Each row of a before or after table is a point. One or more steps were done to the points. Then noise was added and the rows were shuffled. The steps act on columns, c1 being the first. Write out the steps. A step turns or swaps two columns, mirrors them in a line or flattens them onto one, adds a multiple of one to another, or multiplies or shifts one. Angles are multiples of 10 degrees, from the lower column toward the higher: turns from -170 to 170, lines from 10 to 170 but not 90. Use the fewest steps. Two steps may share a column if one is a turn and the other turns, adds or multiplies; they go together, in the order done. Otherwise the lowest column goes first.

Before, 12 rows:
[[ 8.7  0.8]
 [ 8.0  5.0]
 [ 3.7  3.6]
 [ 2.6  2.7]
 [ 0.1 -0.9]
 [-1.8 -6.7]
 [ 1.1 -4.4]
 [-4.0 -6.2]
 [ 5.9  1.9]
 [-0.3 -5.2]
 [ 3.4 -3.2]
 [ 3.1  0.5]]
After:
[[-2.7 -2.1]
 [ 3.8  3.3]
 [-0.4 -0.4]
 [-5.3 -4.6]
 [ 5.6  4.4]
 [ 7.1  6.0]
 [ 2.1  1.7]
 [ 3.0  2.4]
 [-1.7 -1.3]
 [-4.5 -3.5]
 [ 0.5  0.3]
 [ 4.3  3.9]]
Steps: flatten c1 and c2 onto the line at 40 degrees

Before, 8 rows:
[[-3.7  1.2 -6.7 -4.7 -0.8  1.8]
 [ 5.3  2.3  1.5  0.7 -2.4 -1.6]
 [-4.9 -5.4 -1.2  2.4  1.8 -4.3]
 [ 1.2  0.1  4.5 -2.4 -4.1  7.4]
 [-1.1  0.5  1.4  2.0  1.2  7.5]
 [-2.6  1.6  0.9  3.4 -4.4  3.5]
 [-7.6 -2.6  5.4  2.5  3.5 -1.4]
 [ 4.0  6.0 10.2  1.1 -2.8  5.9]]
After, 8 rows:
[[ 1.9  0.3  1.3 -1.2  1.2  7.3]
 [ 2.6 -2.6  5.3 -7.5  3.4 -1.5]
 [ 2.2 -5.4 -1.1 -4.9  1.8 -4.3]
 [ 0.8  2.1  1.7  5.3 -2.6 -1.9]
 [-2.4  0.1  4.6  1.1 -4.3  7.6]
 [-4.8  1.2 -6.9 -3.8 -0.7  1.9]
 [ 1.3  6.0 10.2  3.8 -2.9  5.8]
 [ 3.6  1.7  1.0 -2.4 -4.5  3.4]]
Steps: swap c1 and c4
